Every row gives one point. The points of each table are mixes of a few directions, plus a little noise. How many directions does each table use, and how many do they share? Where both have some left over, give the other angles between the two spaces (their principal angles), to ten degrees, smallest first.

First:
[[-10  65 -48]
 [  8 -58  42]
 [ -3  21 -15]
 [  4 -29  21]]
Second, 6 rows:
[[   3    6   52]
 [  -1   -3  -22]
 [   2    3   30]
 [  -7  -14 -121]
 [   1    2   22]
 [   2    4   39]]
Directions: first 1, second 1, shared 0; angles 60

First, 7 rows:
[[ 26  17  14 -65  32  -7 -75  13]
 [ 13  17 -35  24 -19  -2  18  -3]
 [-12 -40   5  79 -60 -17  -4   2]
 [ -7   7  24 -20  17 -46  13 -31]
 [-16  11  32 -32 -15   0 -47 -39]
 [ -9  20   3 -41  27  17  20 -15]
 [  6 -32 -44  54  17  57  74  74]]
Second, 10 rows:
[[  2 -38 -30 -29  -2  -6   5 -21]
 [  3 -52 -40 -39  -3  -8   6 -28]
 [  2 -36 -28 -27  -2  -6   4 -20]
 [  2 -44 -34 -34  -3  -8   6 -24]
 [ -3  49  38  36   2   8  -6  26]
 [ -7 121  92  91   7  19 -14  65]
 [  2 -31 -24 -23  -2  -4   4 -16]
 [  3 -42 -32 -31  -3  -7   5 -22]
 [  1 -18 -14 -13  -1  -3   2 -10]
 [ -6  92  70  68   5  15 -11  49]]
Directions: first 5, second 1, shared 0; angles 80

First, 9 rows:
[[ -16   -6   12    5    5   -5  -12  -30   19   42   -8    2]
 [   0    0    0    0    0    0    1    1   -1   -2    1    0]
 [  46   18  -33  -15  -15   14   35   90  -53 -121   22   -8]
 [ -26  -11   19    8    9   -8  -20  -50   30   67  -13    5]
 [ -13   -6   10    4    5   -4  -10  -25   15   33   -6    2]
 [  -4   -1    3    1    1    0   -3   -7    5   10   -2    1]
 [  14    5  -10   -4   -5    4   11   28  -16  -37    6   -2]
 [  10    4   -8   -3   -3    3    7   20  -12  -27    5   -2]
 [ -13   -6   10    4    5   -4  -10  -24   14   33   -6    2]]
Second, 11 rows:
[[ 44  12  12  34 -12  37  22  29   6  -5  25  -4]
 [-39 -12   1 -46  -1 -43  -6 -13  -9  -6 -42  -8]
 [ 31  -2 -11   2 -18   4  12  46 -15 -40   7  -7]
 [ -5  -6  19  21  11  24  21 -17  -7  25   0  24]
 [  4  11  -9  18   9   7 -30 -21  29  28  27  -4]
 [ -9 -56   0 -35 -36 -51  21  44 -42 -24 -62   0]
 [-18  16 -13   2  30  14  -2 -22 -10  -6  21  21]
 [  3  23  44  12  -1  28  23 -21  26  26  -4 -13]
 [  3  16 -15  11  20  24   6  -1 -14 -18  27  18]
 [-23   8  -3 -12  14 -11 -23 -34  17  19   0  -3]
 [ 10  -9 -29 -12 -17 -34 -43  13  18  -2   2 -24]]
Directions: first 1, second 5, shared 1

First:
[[ -10   -6   18   27    6   -8    3    4   10   24   -1   -3  -10  -11
    24  -28  -11  -23  -26   -1]
 [ -16   -4   11   10   -5  -23   34   31   -9   17   33   13   -8   13
   -11  -29   25    7   -8  -10]
 [   4  -33  -18 -121  -15   68    4  -49    2  -46    0   -2    7   10
    -5   72  -70    1   -7   11]
 [   7   31   -2   73    7  -46   -7   35  -10   14   -1    4    3    2
   -17  -31   66   20   29   -7]
 [  -2  -18   -2  -50   -5   30    5  -22    4  -14    1   -2    0    1
     5   25  -38   -8  -13    5]
 [  -3   18    5   54    3  -40   10   35   -9   20   13    7   -2    5
   -12  -35   51   13   12   -9]
 [  10  -29   -8  -83    0   74  -35  -73   24  -33  -40  -20    6  -20
    34   64 -101  -33  -24   20]
 [   7   20   -6   35    3  -24   -6   19   -9    2   -1    2    4    4
   -16  -10   40   17   24   -4]
 [   3   20    3   57    7  -31   -9   21   -2   15   -5    0    0   -4
    -2  -26   38    5   12   -4]]
Second:
[[  9  17 -29 -25 -15 -21  29  37 -37 -29  37  21  14  39 -69  21  74  66
   57 -12]
 [ -7 -12  21  20  11  17 -22 -26  27  22 -28 -15 -10 -28  52 -15 -55 -50
  -43   8]
 [ 11  21 -34 -28 -17 -24  34  42 -42 -34  42  25  15  46 -81  23  84  75
   66 -13]
 [  4   4  -8  -9  -4  -7   8  11 -11 -10  11   5   3  12 -22   6  20  20
   17  -3]
 [  0  -2   1   1   0   0  -1   0   2   0  -1  -1   0  -2   2   0  -3  -1
   -2   0]
 [-12 -24  38  34  19  30 -40 -48  50  39 -49 -29 -18 -52  93 -28 -99 -88
  -78  18]
 [  4   7 -11 -10  -6  -7  12  14 -13 -11  13   8   5  16 -26   7  26  24
   21  -5]
 [ -2  -4   6   4   3   4  -6  -7   8   6  -7  -5  -2  -7  13  -5 -14 -14
  -12   3]
 [  1   0  -1   0  -2   0   2   2  -1  -2   2   1   1   2  -4   0   5   3
    3  -1]
 [ -5 -10  16  14   7  13 -17 -19  21  17 -21 -12  -8 -22  39 -11 -40 -36
  -31   7]]
Directions: first 3, second 1, shared 1

First, 8 rows:
[[   2  -79  -28  -29   15   12  -50   35   62   38    2   18   79    3
    10  -19   52   88   78  -19  -28   19   -9  -64  -41    8    0    1
    40  -41  -28  -10]
 [ -12   65   56    9  -30   -8   64  -35 -119  -28  -27  -30  -41   53
   -29   28  -25  -10   -7   22   28   -5   15   91  -10  -18  -24  -19
   -75   65   31   40]
 [   4  -65  -18   -9  -23   38  -40   -4   90   57  -42   18   67  -51
    -8  -28   60   28   26   54  -55   45  -17  -54  -24  -41  -15    6
    33  -27  -22  -28]
 [ -14    6  -40  -19   16  -28  -41   10   45  -15  -27  -19   -6   14
    16   -2   14   26   35   23    2  -23  -46  -32   32   16   22  -36
     3  -30  -22  -34]
 [  10   95   48   -8   29  -35   61   -8  -89  -43  -13  -22  -39   49
   -27   58  -63  -67   -7   49  -10  -11   66   75   23   26  -26   38
   -41   33   35   32]
 [  46   13   25  -28    6    2   55  -11  -30  -14  -13  -15   59   46
    24   25  -31    5   50   50    6   12   19   87  -28  -15  -58   31
   -29   38   45   27]
 [  -2  -29  -35   36   -7   16  -29    2   54   -3   62   21  -42  -67
    35  -41   -9  -32  -83  -80   41  -20  -40  -44   31    0   47  -19
    39  -22  -15  -26]
 [ -32   -4    1   47   -4    8  -22    9  -14    4   60   28  -78  -48
   -22  -19   -1  -36  -93  -95   15  -17   14  -58   22   22   55   -7
    28  -16  -24    0]]
Second:
[[  35  101  -27   22  -56   71   48  -66   45  -27  -33  -45   74   -5
    55   45 -115  -29    7   89   36  -56 -107   66  -29   28   23   59
   -31  -64   -3   25]
 [   1    3   -1    1   -1    2    1   -2    1   -1   -1   -1    2    0
     2    1   -3   -1    0    2    1   -1   -3    2   -1    1    1    2
    -1   -2    0    1]
 [  32   91  -24   20  -50   64   44  -60   41  -24  -30  -41   67   -4
    50   40 -104  -27    6   80   33  -51  -96   60  -26   26   20   54
   -28  -58   -2   23]
 [ -37 -106   28  -23   59  -74  -51   69  -47   28   35   47  -78    5
   -59  -47  121   30   -7  -93  -38   59  112  -69   30  -30  -24  -62
    33   67    3  -26]
 [  -5  -14    3   -3    8  -10   -7    9   -6    4    4    6  -10    0
    -7   -6   15    4   -1  -12   -5    8   14   -9    4   -4   -3   -8
     4    8    0   -4]
 [  12   37  -10    8  -21   26   18  -24   17  -10  -12  -17   27   -2
    20   17  -42  -10    2   33   13  -20  -39   24  -10   10    8   22
   -11  -23   -1    9]
 [ -23  -65   17  -14   37  -46  -31   43  -29   18   21   29  -48    3
   -36  -29   75   19   -5  -58  -24   37   69  -43   19  -18  -15  -39
    20   41    1  -16]
 [  15   42  -11    9  -23   30   20  -27   19  -11  -14  -19   30   -2
    23   19  -48  -12    3   37   15  -23  -44   27  -12   12   10   24
   -13  -26   -1   11]
 [ -31  -89   23  -19   49  -63  -42   58  -40   24   29   39  -65    4
   -48  -39  101   26   -6  -78  -32   49   93  -58   25  -25  -20  -52
    27   56    2  -22]]
Directions: first 6, second 1, shared 0; angles 50

First (10 x 32):
[[ -16    6  -11  -28   36    9   -9    7    9   -2   -6    2   20   -6
    -9   17  -16    3    4   23  -11  -22  -10   -1   -3  -15   -7    9
     7   -4   -9   16]
 [ -19    7  -12  -33   43   10  -10    9   10   -2   -7    2   24   -7
   -11   20  -19    4    5   27  -14  -26  -12   -1   -4  -18   -9   10
     9   -5  -11   19]
 [   5   -2    4    9  -12   -3    3   -3   -3    1    2   -1   -7    2
     3   -6    6   -1   -2   -8    4    8    3    0    1    5    3   -3
    -3    1    3   -5]
 [  19   -7   13   34  -45  -11   11   -9  -11    2    8   -2  -25    7
    11  -21   20   -4   -6  -28   14   27   12    1    4   19    9  -11
    -9    5   11  -19]
 [  -8    3   -5  -14   18    4   -4    4    4   -1   -3    1   10   -3
    -5    9   -8    2    2   11   -6  -11   -5    0   -2   -8   -4    4
     4   -2   -5    8]
 [  52  -20   35   92 -121  -29   28  -24  -29    6   20   -5  -68   19
    30  -57   54  -10  -15  -75   38   73   33    2   10   50   25  -28
   -24   15   30  -52]
 [  -1    1   -1   -2    3    1   -1    1    1    0   -1    0    2    0
    -1    1   -1    0    0    2   -1   -2   -1    0    0   -1   -1    1
     1    0   -1    1]
 [ -12    5   -8  -22   29    7   -7    6    7   -2   -5    1   16   -4
    -7   14  -13    2    4   18   -9  -17   -8    0   -2  -12   -6    7
     6   -4   -7   12]
 [  -6    2   -4  -10   13    3   -3    3    3   -1   -2    1    7   -2
    -3    6   -6    1    2    8   -4   -8   -4    0   -1   -5   -3    3
     3   -2   -3    6]
 [ -15    6  -10  -27   35    9   -8    7    8   -2   -6    1   20   -6
    -9   17  -16    3    4   22  -11  -22  -10   -1   -3  -15   -7    8
     7   -4   -9   15]]
Second (8 x 32):
[[  0 -23  -3  21   0  13  50  18  41  12   4  -3 -35 -18  47   3   2  14
    9 -16  -3 -28  37  18   6   4  15   2  37   1  22  23]
 [ -4  14   9  21 -32   3 -39 -16 -47  -1  26  24   8  23 -12 -21  -8 -19
   13   3  22   6   6  13  -7   3 -12 -17 -25   3  -7 -45]
 [ 14  -7  -3 -13   3  -9  32   1  28  -7 -27 -17 -11  -8  -4  14   9  15
   -8  -3 -16   4 -10 -15   2  11   7  11  11  -4  -1  18]
 [-21  -3  32  11 -28   6 -61  -7 -47   8  50 -18  53  -2  -8  -7 -25 -37
   -5  33   8  21   6  19   4 -13  -9 -31 -32  16   9 -23]
 [ -9  13 -21 -35  59  -1 -16   8   1  -4 -13   8  20  -5 -12   9   4   2
  -13   3  -6  -7 -28 -19  -3 -26  -7  14  -4  -5 -14  28]
 [ 24   6  -8   7  -8 -16  16  -8  -1  -6 -21   7 -26  10  -6 -13  31   8
  -12 -35   6  24 -14 -21  -2  12   7   9  -7  -4  -7  -2]
 [ 18  -3   0   6 -15  -9  24  -5  11  -3 -18  -4 -22   3  -1  -2  15  10
   -3 -16  -2  11  -2  -8   1  16   5   4   4  -2   1  -1]
 [-19   3  -3 -19  19  16  -2   7  13   1  -1   1  14  -4  -4  21 -28   4
   18  31 -13 -34   6  12  -4  -8  -8   4  15  -4  -4   3]]
Directions: first 1, second 5, shared 1

First, 8 rows:
[[ 42  -7 -17  40   4 -35  17 -21 -24  -5 -59 -58  37  41  41   2  20  28
   35  13  13 -34   6 -12  15 -29 -11 -61 -40  27  13  19]
 [-54  55  30 -56 -15  60  -8  16 -79  72 101  18  28 -73 -25 -32  56   3
   42  -7 -42  49  -3 -44 -16   2   0  69 108  37  -7  32]
 [-18  -4  48 -42 -46  59 -34  32  33 -16  16  23 -66 -50 -48 -18 -57 -31
  -74 -27 -26  32  30  42 -28  40  30  54  14 -84  14 -53]
 [ 48  11  23  46   8 -58 -26  44  -4 -26 -85   5 -27  24   1   9 -35  16
  -22  -5 -45 -16  13 -38   9 -25  36 -69 -26 -14  20 -17]
 [-28 -35 -46 -21  30  44  12 -68  44   4  31  25  52   3 -19  19  29 -15
   -1  45  62  -9 -31  60  26 -34  -1  46 -24  46 -23 -28]
 [  5 -17 -93   8  75 -80  66 -30   9   9  18  10  49  59  42  58  63  26
  106  62  51 -27 -57 -42   9 -23 -39 -42 -23 100 -41  56]
 [-16   6  44  45 -25   7 -31   7  11 -19   8  15 -30  -6  -4 -27 -55 -30
  -85 -68  -6   4  21  17  14  39 -10  15  11 -71   9  -7]
 [ 22 -12  12 -15 -28   0   6  18  13 -17 -28 -34 -37  -3   8  -4 -23   8
   -2  -9  -4  -1  23  13 -29  32  -3 -13 -23 -49  13  -4]]
Second:
[[ -66  -23   23  -67   28   18   32   43   13  -39   11   49   16 -104
   -21  -53  -38   55  -30   35  -58  -22   65   46    0  -32   12   65
    52  -23   21  -44]
 [  91   -3  -17   65  -40  -16   20  -60  -41   30   29  -81   -4  120
    -7  121   46  -59   43  -22   61   44  -60  -64  -18   15   33  -41
    -1   36  -43  111]
 [  -5  -20    8   -9   28   -6   24    4  -23   -9   16   30    5   -1
    13  -23    6   16   10    4    3   18   26    8  -17    4  -15    4
    -3    6   40  -20]
 [ -59   20   20  -58   -5   47  -37   41   38   -6  -11   44   -5  -95
   -39  -45  -36   15  -50   18  -59  -18   16   33   17  -25   24   54
    37  -26  -10  -61]
 [ -29   26   24  -41    5   55  -54   26    4   19   11   66  -20  -55
   -34  -50   -7  -14  -31   -1  -30   30    4   19   -5   -4   16   32
     8   -9   29  -85]
 [  41  -52   -9   39   31  -54   84  -30  -51  -22   27  -21   21   74
    50   34   28   19   55   -3   45   20   31  -19  -31   12  -26  -31
   -16   29   35   67]
 [  27   56  -28   54  -44  -12  -76  -22   45   34  -62  -50  -19   49
    17   10    1  -43   -4  -28   28  -33  -78  -24   35   24  -30  -65
   -58  -11  -54    8]
 [   5    0  -16   21   -6  -29   14   -7   20  -10  -24  -32    9   12
    22    7   -6    9    6   -2    9  -34   -7   -3   14    5  -19  -23
   -14   -4  -19   28]]
Directions: first 6, second 4, shared 1; angles 60, 80, 90

First:
[[-26  15 -17  10 -20 -14 -23 -42 -18 -25  32  -4   3 -14 -28   4   2  21
   22 -37 -10  -6  27 -22  -1  19  15  30  12  -6 -26 -12]
 [-42 -10 -10  -3 -50   0 -50 -67 -18 -37  26  -1   6 -34 -55   7  26  43
   31 -67  11  -5  52 -16   0  28  27  38  18   0 -52 -26]
 [ 32  53 -11  35  49 -29  45  41   1  23  13 -11  -2  38  57 -12 -46 -36
   -6  54 -50   3 -49 -14   2  -8 -19  -4  -4 -12  54  27]
 [ 30  31   5  33   7  -5   7  25   6  21   5  -9   7  23  58 -19 -27 -13
   23  33 -25  12 -45   1   3   2  -6  12  16 -12  23  19]
 [ 38  72 -11  58  31 -29  28  32  -3  26  26 -16   8  43  79 -21 -55 -28
   28  50 -62  10 -63 -18   4   4 -11  20  17 -22  45  32]
 [-27 -58  12 -44 -31  30 -26 -24   4 -16 -24  13  -3 -33 -55  13  44  24
  -16 -39  53  -5  45  18  -2  -2   8 -15  -9  16 -40 -25]
 [ -4   2 -18 -23  62 -28  57  26   0  -1  -6   4 -20   8 -30  22  -9 -34
  -63  22  -8 -19  16  -7  -4 -26 -17 -40 -43  12  38   6]
 [-20 -58  24 -27 -68  47 -60 -34   4 -12 -22  11  10 -36 -31  -2  47  42
   21 -46  54   7  32  24  -2  13  19   9  18  11 -58 -26]
 [ 20 -45  22 -36  20  28  23  43  24  22 -49  12  -7   1   6   3  15 -20
  -43  33  37   0 -14  36  -4 -28 -18 -51 -24  15  17   2]]
Second, 8 rows:
[[ -70   58   26   61   42 -110   88  -21  -38   26  121  -12    7  -16
   -17  -28  -57  -10  -20   -8  -77  -26  -39  -31  -21   10   -7  -12
   -44  -30   26   -6]
 [  17    8  -26  -29  -18   22  -16   10   18  -43  -45  -19  -16  -27
     6   14   27   -3    2  -34   41   12   35   -5  -19    2   27   -8
    16    5  -17   10]
 [  41   27  -19    0   31    4   11   44  -13    8  -60   -7   36   -9
    78    3   -6  -31  -27   70  -11   11  -27   12    6  -10  -14    5
    -1   -8   52   41]
 [ -28  -30   20   22  -35    8  -32  -58  -34   20   20   24   36  -10
   -24  -23    1   35   25  -10  -14   -5   -8   -7   41   15  -23   45
     9   -3  -16  -21]
 [  21  -18  -16  -45  -10   38  -46   25   35  -30  -33   -5  -25   12
    -5   43   35    4    2   -2   43    6   48   31  -32   -1   41  -15
    15   16  -30   -1]
 [  26  -48   19    3  -14   39   30  -11   41   25   -3   20  -61   49
   -52  -41  -15    0   25  -53   22    4  -25  -30   49  -24  -53  -24
     6   24  -10  -27]
 [  33  -24    1   -8   11   35  -26   22    2   24  -38   17   20   29
    30   11    4   -4   -4   61    0    4  -15   28   20   -9  -16   10
     6    8   18    9]
 [ -38   25   -5   -3   -4  -35   -7  -12  -10  -29   38  -18    1  -30
   -14   20    9   10   -3  -24   -3   -8   33    2  -42   17   44   -1
    -6  -10  -23   -4]]
Directions: first 3, second 5, shared 1; angles 40, 60

First (11 x 32):
[[  16   32    3   42  -10   -9  -20   -2  -14  -16   -5   38   -2   -4
    -4  -35   10   11    6   34  -19   24  -15   -9    0    9   21  -46
    45  -30  -18    7]
 [  -2   -5    0   -7    2    2    3    0    2    3    1   -6    0    1
     1    5   -2   -2   -1   -5    3   -4    2    1    0   -1   -3    7
    -7    5    3   -1]
 [   4    9    1   11   -3   -2   -6   -1   -4   -4   -1   10   -1   -1
    -1  -10    3    3    1    9   -5    6   -4   -2    0    2    6  -12
    12   -8   -5    2]
 [ -17  -36   -4  -46   11   10   22    2   16   18    5  -42    2    5
     5   39  -11  -13   -6  -38   21  -27   16   10    0  -10  -23   51
   -50   33   20   -8]
 [   0    1    0    1    0    0    0    0    0    0    0    1    0    0
     0   -1    0    0    0    1    0    0    0    0    0    0    1   -1
     1   -1    0    0]
 [   6   11    1   15   -4   -3   -7    0   -5   -6   -2   14   -1   -2
    -2  -13    3    4    2   12   -7    9   -5   -3    0    3    7  -16
    16  -11   -6    3]
 [ -28  -57   -6  -74   18   16   36    3   25   28    8  -67    4    8
     8   62  -17  -21  -10  -60   33  -42   26   16    1  -15  -37   81
   -81   52   32  -13]
 [ -15  -31   -3  -40   10    9   19    2   14   15    4  -36    2    4
     4   34   -9  -11   -5  -33   18  -23   14    9    0   -8  -20   44
   -44   29   17   -7]
 [   6   13    1   17   -4   -3   -8   -1   -6   -6   -2   15   -1   -2
    -2  -14    4    5    2   14   -8   10   -6   -4    0    4    9  -19
    19  -12   -7    3]
 [  41   84    9  110  -27  -23  -53   -5  -38  -42  -12   99   -6  -11
   -11  -93   25   30   15   89  -49   63  -39  -23   -1   22   55 -121
   120  -78  -47   20]
 [ -10  -22   -2  -28    7    6   14    1   10   11    3  -26    1    3
     3   24   -6   -8   -4  -23   13  -16   10    6    0   -6  -14   31
   -31   20   12   -5]]
Second (11 x 32):
[[ -5   3 -25 -35   1  17   7   9  37  30  15 -18 -16  20 -35  20  10   1
  -36 -26 -17  13  -4  19  18 -30 -39   9 -12  -8 -25  13]
 [ 16  30   9  47 -10 -12 -21  -4 -21 -22  -7  39   0  -8   3 -37   7  11
   12  39 -14  20 -13 -13  -4  15  28 -46  47 -27 -12   4]
 [ 11  29 -10  18 -10   1 -14   4   6   2   4  24 -10   7 -22 -21  14  11
  -14  18 -26  28 -16   2   9  -8  -3 -35  33 -31 -29  14]
 [  5  21 -25 -14  -5  13  -4   9  31  24  13   3 -18  19 -41   1  17   9
  -37  -9 -28  28 -13  15  20 -28 -31 -15  12 -25 -39  18]
 [ -2   8 -25 -26  -2  15   2  10  35  29  14  -9 -17  20 -37  12  13   3
  -37 -19 -21  18  -8  16  18 -29 -35   0  -2 -15 -30  15]
 [-24 -67  31 -31  19  -9  30 -11 -28 -15 -13 -49  29 -22  63  41 -35 -25
   45 -28  63 -67  37 -11 -28  30  18  77 -72  71  73 -35]
 [ 15  25  14  50  -9 -14 -20  -6 -28 -26 -11  39   6 -12  13 -38   3   9
   21  40  -8  14 -10 -16  -8  21  34 -42  43 -20  -4   1]
 [-12 -30  16 -11   8  -5  13  -6 -16  -9  -7 -22  15 -10  31  16 -17 -12
   23 -10  30 -30  16  -6 -14  16  12  34 -30  33  35 -15]
 [-24 -49  -8 -67  16  15  33   4  24  27   9 -59   1   7   2  56 -14 -18
  -11 -53  25 -36  22  15   1 -17 -35  71 -71  45  24 -10]
 [ 12  16  22  53  -7 -17 -17  -9 -37 -34 -15  35  12 -18  25 -37  -2   6
   32  41   2   4  -6 -20 -14  30  43 -35  36 -10  10  -6]
 [  6  12   1  15  -3  -3  -7  -1  -5  -5  -2  13  -1  -1  -3 -13   3   4
    1  12  -6   9  -6  -3   0   2   6 -18  17 -12  -7   3]]
Directions: first 1, second 2, shared 1

First, 8 rows:
[[   1  -31   56   14   59   93  -18   16   -8   25    6   14   32  -20
   -30   43  -38    2  -37  -35    9  -42   12  -35   30   67  -21  -30
   -11   -3   -7    0]
 [ -29   38   55   26   83   21   69  -24  -42   59   46   74   23   83
   -11  -12   32  -28   13   29  -48   29   95    5  -39    8    2  -48
   -24  -14  -10   67]
 [  10   95 -103   16  -41 -114   57  -87  -58   27   10   76  -68   71
   -40  -15   74  -24   36   78   26   40   68   26 -107  -50   24  -12
    12   18  -40   44]
 [ -16  -36   -1  -22  -10  -10  -44   32   12  -35   -5  -53    6  -27
    56   -2  -15    6    2   -5  -18   29  -39   10   20  -15    7   19
    17    6   28  -32]
 [   4  -16   -9    5   10   25  -36   -2  -14    3   -7   -2   -3  -25
   -16   36  -24    3  -22   -9   25  -16   -4  -18    4   31   -3  -12
     8   12   -9  -18]
 [  14  -13   23  -19  -49  -11   22   35   73  -32  -18  -47   11  -17
    21  -52   -2   20   16  -28  -16  -23  -62   16   47  -38   -9   47
   -13  -25   23  -13]
 [   2  -11   -6   -9  -22   -7  -12   11   19  -19   -9  -24   -2  -17
    11   -5   -9    6    2   -8    3   -2  -29    5   14   -9   -1   16
     5   -2    8  -16]
 [  11  -25  -11  -12  -30    6  -36   20   21  -25  -21  -38   -4  -40
     8   10  -21   13   -9  -22   17  -19  -45   -8   29    5   -5   18
    10    5    5  -33]]
Second (9 x 32):
[[ -24  -55    4   19   32   39  -42   46   -2   -9    1  -51   37  -32
    70   15   -9   17   -1  -39  -24   25  -18  -26   47   24    7   -6
   -14    4   37  -26]
 [  -2    1    0   26   12    7   33   10    6   16    2    7   17   11
    15  -15   29    8   12  -12  -12    0   11   -7   17   -3    4   -7
   -27   -7   10   18]
 [ -11    3  -66    2  -56   14  -65  -12  -16  -11    4  -93  -25  -21
     3    8  -41   26   19  -71    6   -2   -4  -80  -19   50   32   20
     2   -4   -9  -45]
 [   1    5    0   54   19   12   61   17   11   26    6   17   34   21
    25  -28   54   18   26  -22  -22    0   19   -9   28   -8    3  -17
   -52  -14   17   34]
 [  -9  -21   -2   71   37   28   54   38   12   30    8   -4   57   12
    60  -27   59   29   31  -46  -37    9   15  -24   52    3   10  -18
   -68  -14   35   30]
 [   7  -32  102  -50   72  -20   20   18   10  -15   -8  100   16   -3
    -4   19    3  -54  -51  115    5   10  -22  121   14  -61  -48  -19
    47   22    9   24]
 [  15   45  -27   -5  -44  -20   18  -36   -3    5    0    7  -33   22
   -48  -12   -1    1   11   -1   16  -18   16  -12  -37    1    6    7
     4   -8  -28    7]
 [  -4  -11   -3  -51  -20   -6  -75  -11  -13  -30   -5  -33  -30  -29
   -16   33  -60  -15  -26   12   19    4  -22    2  -24   14    0   18
    54   17   -9  -44]
 [  29   62   -5  -64  -57  -52   -1  -66   -7  -14   -5   43  -74   20
  -105    5  -34  -37  -20   64   48  -27    7   37  -75  -23  -15   18
    57    6  -57    1]]
Directions: first 4, second 3, shared 1; angles 40, 80
